Rows are points. The last column is the point's height on a tilted bowl or saddle (a function of degree 2), plus a little noise. Count its main directions that bend up, bend down and stay straight.

Points (11 x 3):
[[-48  16  34]
 [-14 -51   0]
 [  5  37  27]
 [-60  25  60]
 [  3 -23 -14]
 [ 12  21   2]
 [-48 -24  -7]
 [-23  15  16]
 [  5   7  -7]
 [ 44 -10 -18]
 [ 13  52  47]]
Directions: 1 up, 0 down, 1 straight

Points, 17 rows:
[[-34   7 -50  60]
 [  2  -3 -17  -8]
 [ -3 -19 -12  -3]
 [ -6 -16  -4 -12]
 [ -4  15  13 -21]
 [ 23 -12 -12 -17]
 [-19 -60  -5  34]
 [ -1 -38  26 -32]
 [ -3  -4  -6 -15]
 [ 13 -16  34 -30]
 [  7 -18 -32  14]
 [-29   4  25 -27]
 [ 20   9   2 -19]
 [-22  -2 -30  23]
 [ -6 -27 -17  10]
 [ -3 -12 -10  -9]
 [  8   3  24 -23]]
Directions: 1 up, 0 down, 2 straight

Points, 23 rows:
[[-16  -2  -4   2   4]
 [ 10  -4  -7 -36 -28]
 [ -1  16  -5  21 -11]
 [ -6  -5  17  16   5]
 [-19 -13  -6 -19   6]
 [ -4 -18  -9   9  -3]
 [  8 -11   8   6  -4]
 [-16  -2  -6 -15   7]
 [  2  -4 -32  21 -19]
 [-33  14   3 -15  30]
 [ 14  16 -15 -31 -38]
 [ 10  15  -5   7 -17]
 [  5 -35  -6   6  -5]
 [ 12  -8  -2 -21 -20]
 [ -3  22 -19 -14 -14]
 [  2  25  -4 -26 -20]
 [  2 -10  -8  13  -3]
 [ 25   5  22   1 -28]
 [ 32 -22  13  -8 -31]
 [ -1  40  15  -3 -11]
 [ 18  16 -60  24 -60]
 [ 22   0  18 -21 -41]
 [ 19  18  -9  20 -26]]
Directions: 1 up, 2 down, 1 straight

Points (44 x 7):
[[ 13 -43  20  37  31  12  41]
 [ 18 -10  15  -9  24 -19  16]
 [ -3  -2  28 -41 -15   5 -10]
 [-10 -21 -30 -21 -11   3  14]
 [-31  -7  -8  -5  -4  12   6]
 [ -4 -22 -20   5   5  -8  14]
 [ -6 -47   5  10 -10 -21  24]
 [ 28   5 -36 -46 -36  -5  44]
 [  8 -27  -8  21 -15 -16  18]
 [ -8  12  24  26   9  17  29]
 [-18  25  35 -15  32 -25  35]
 [ 26  -2  -9   1 -31  34  37]
 [ 11  13   3  -6  25  26  38]
 [ -8 -24 -31 -29 -24 -20  11]
 [-14  -6   0   0  -1  -2   2]
 [ 37  12   0  -9  24  -9  38]
 [ -9 -41  14 -15  -2  24  23]
 [  2 -28 -17  31  -6   1  25]
 [-13 -25  29   6  12   2  16]
 [-15  -5  20  -4 -12 -21  -5]
 [ 24  13 -11 -10 -21  33  39]
 [ 18 -11 -20  19 -14 -24  19]
 [ 19  26   9  -4  15  11  31]
 [ 41 -11 -42  25 -17   3  57]
 [ 11  19  -6   1   0 -10  12]
 [ 15  37  -2   6   4  30  48]
 [ 23 -13   3 -23   9 -22  19]
 [ 23  25  13 -17 -23   2  10]
 [ -5  16 -33 -40  34  12  60]
 [-20  18  -4   6  -5  -1   5]
 [ 58  20 -10  -2   6 -17  57]
 [-11 -16 -12   9 -60   8   5]
 [ 28  -4 -19 -11  35  27  59]
 [-23  -3  36  37  10  -6  39]
 [ -2 -15  20  -5  -3 -26   0]
 [ 10 -10  -2  26 -18 -28  14]
 [ 22  17  -1  27  22 -13  29]
 [ 30  21 -16   9 -20  17  36]
 [-44 -16 -10   4 -22 -15   0]
 [ 23  44  15 -19   8   8  42]
 [  9 -31 -13   2  34  -9  32]
 [ 43 -16 -11  -6   3  -9  40]
 [  4   2  12   8   8 -16   8]
 [ 35  -8  18 -10  18  11  27]]
Directions: 4 up, 0 down, 2 straight

Points (68 x 9):
[[ -3  -9 -22  21  13   7 -31  -4   9]
 [ 15  -3 -12 -25   3  28   3 -14  23]
 [-27  12   1 -17  -6  12 -15 -15   8]
 [-11 -24  26 -29   5 -14  -2   7  27]
 [ 17   7   7  21   8 -13  13 -26  26]
 [ -5  12   3 -29  -6   7  -1   3  14]
 [  3  -9 -12   2 -13 -22   1   4  10]
 [  0  29  -7  17   7   5  -6   4   8]
 [ -4   3  20   3  21  10 -20  25  15]
 [-11  -4  11  -2  21   7  14 -26  26]
 [ 40 -20   1 -21   1  13  11  33  37]
 [ 21 -11  -6  20  21   9 -24  12  13]
 [-21  -5   3 -37  25   7  14  -3  33]
 [-12  31  -9  20  17  -3  24  32  19]
 [-24  20  -7  12  -4  29 -16  11   7]
 [-23  17  -5  -1  19 -11  -7  32  11]
 [-14   6  31   4  -5  22  24  -8  30]
 [ 29   3  14  11 -20  22  -1  11  23]
 [  8 -12 -11   2 -19  10 -24  -3   8]
 [-27   0 -13   3  -2  -8  13 -20  15]
 [-10  21 -18   1  11  12  42 -13  35]
 [  2 -21 -32 -24  21   1 -23 -38  38]
 [-12  32 -11  -2 -12   0   4 -44  26]
 [ 29  -2  26 -25   3  20 -21 -12  42]
 [-13  21  31 -32  32   2  15  36  32]
 [ 30  -9  25   4  -1  -4 -12   3  21]
 [ 23  11  23 -20   2  -9  19  38  19]
 [-18 -28 -11  19   6  29  13 -17  25]
 [ -5  -9  -7   5 -40 -17   4 -14  13]
 [  3   1  -5  -4   2  31  -7  -5   9]
 [-10  29  -2 -15  -7  -9 -15 -15  15]
 [-11 -18 -16 -21   6  -6  -9  -1  17]
 [ 41   2   7   1   6  12  -9  -3  22]
 [-10 -20 -26   7  -7  -7  54 -15  55]
 [ -7 -25  17  -2  16  23 -19  16  26]
 [-14 -19  14 -17 -20   0 -18  -8  13]
 [ 24 -11  17 -13   6  24 -20  27  30]
 [ 20  -4  54   7 -37  -5 -18  37  48]
 [ 25 -42  -8  -9  30   9  18  -5  55]
 [  4  -7  26 -12  10 -28 -15   2  18]
 [  9 -14  29  -1  21   4  25   6  32]
 [  2   6  17 -22 -20  -6 -13  19  17]
 [ -6 -35 -22  11   8  -2 -21 -10  17]
 [ -7 -32 -17   9  -8   2 -10   8  14]
 [  8 -42 -14  -1  -6   7 -11  10  24]
 [  2 -23  11  -5   1   4  -3  16  16]
 [  2  13   3   5   5 -12  15   0  11]
 [  6 -39  14  -9  -8 -22  36  26  39]
 [-17   2   1  -1   8  -6   0  13   7]
 [  6 -26  -3   2  14  32   5  12  25]
 [ -7  13 -21 -18  15   3   6  -6  15]
 [ 23   7  10 -18   3  17  -6 -13  24]
 [ 11 -16  -3 -11   4 -28 -13  -9  18]
 [ 10  10  -1  13 -10   3  10 -15  13]
 [ -6  -7 -40  -8   5   5 -23  13  11]
 [ 60  -3   4 -20 -12  48  11   4  60]
 [ 10 -17  19  17 -19  10   2  -6  19]
 [-17  -6 -11  11  12   0  -8  -9   8]
 [  3   1 -11  47  11 -18 -42  15  25]
 [-41 -30 -16   0   5  12  -3   0  18]
 [ 12   7 -36   4   3  -5  10 -21  23]
 [ -9  11  15   4   2  -4 -11  29   9]
 [ 19   7 -13  -3 -15  12 -35  17  13]
 [-29   3  21   7 -31 -29   4  -9  12]
 [ -7   4  -7  15 -10  21 -19  10   5]
 [ -2   4  24 -50  -1  -9  12   7  35]
 [  3 -14   0 -12 -10 -34 -29  13  19]
 [  1  -1  -8  24  -8 -19  -5  33  11]]
Directions: 6 up, 0 down, 2 straight
